Every row gives one point. Two turns around zero, p and q, are shown by what they do to some points. Write where each new point lands after one turn and then the other. Backwards means that the second turn is done in reverse. Each puzzle has new turns, and all numbers are rounded.
(in the rows, 128 means zero)

Turn p:
[ 94  47 160] -> [ 85  47 147]
[147 148  88] -> [141 156  91]
[144 150 126] -> [148 147 127]
[144 147 153] -> [153 136 151]
[111 148 114] -> [113 154 125]
Turn q:
[158  99 109] -> [137 149  88]
[ 66 168 126] -> [ 82 111 184]
[107 116 145] -> [119 100 126]
[181 129 132] -> [173 152 114]
Where do these land?
p, then q backwards: [176  62 145] -> [123  96 205]
q, then p: [ 86 178 115] -> [110 121 192]
p, then q: [ 99 115 120] -> [100 112 132]
q, then p: [120 139 147] -> [134 107 137]
q, then p: [142 100 112] -> [121 149 100]
p, then q backwards: [145 175 129] -> [168 152 111]

Turn p:
[139 135 198 105] -> [149 162 190 140]
[128 157 124 173] -> [154  97 125  93]
[ 96 149  65 148] -> [139  85  66 129]
[149 122 166  74] -> [129 186 157 154]
[151 115  83 114] -> [103 147  85 120]
[116 116  97 129] -> [112 114 101 135]
[118 102 164 154] -> [112 106 172 124]
Turn q:
[150  63 114 149] -> [165  91  85 156]
[ 98 144 167 101] -> [ 86 121 167 134]
[128 122 125 155] -> [148 115 125 115]
[ 95 151 130 114] -> [118 144 166 129]
[121  80 134 109] -> [128 103 121 173]
[198 179 100 168] -> [142 166  73  56]
[106 157 125 100] -> [109 158 157 133]
Where do these land?
q, then p: [144 177 122 128] -> [165 146 114 157]
p, then q: [167  65 139 151] -> [100 123 196 154]
p, then q backwards: [143 118 108  98] -> [152 136 114 100]
p, then q backwards: [151  93 131  99] -> [131 155 129  85]
p, then q: [ 87 170 103 139] -> [160 124  73 141]
p, then q: [ 76 146 166 153] -> [121  69  88 131]

Turn p:
[ 55  62 120 116] -> [145  54 117 191]
[149 155 142 109] -> [108 160 115 118]
[154 107 103 121] -> [145 148 154 148]
[126 149 110 135] -> [112 126 147 115]
[156 166 165 157] -> [131 153 107  70]
Turn q:
[141 151 112 168] -> [130 106 173 135]
[159 134  83 136] -> [130  96 141 172]
[ 60 181 123 109] -> [115  78 107  59]
[145 112 141 138] -> [131 151 138 140]
[163 117 156 127] -> [109 165 137 147]
[ 99  73 154  90] -> [153 172  72 113]
Where do these land?
q, then p: [165 164 123 119] -> [139  79 113 125]
p, then q: [ 76  63  96 136] -> [173 189 164 159]
p, then q backwards: [117 133 147 154] -> [ 96 135 121 122]
q, then p: [ 97 156 126 142] -> [132 138 107 165]
q, then p: [170 157 143  50] -> [102  45 165 131]
q, then p: [113 103 146 140] -> [110 158 129 119]
p, then q: [158 120 115 155] -> [ 89 146 129 136]
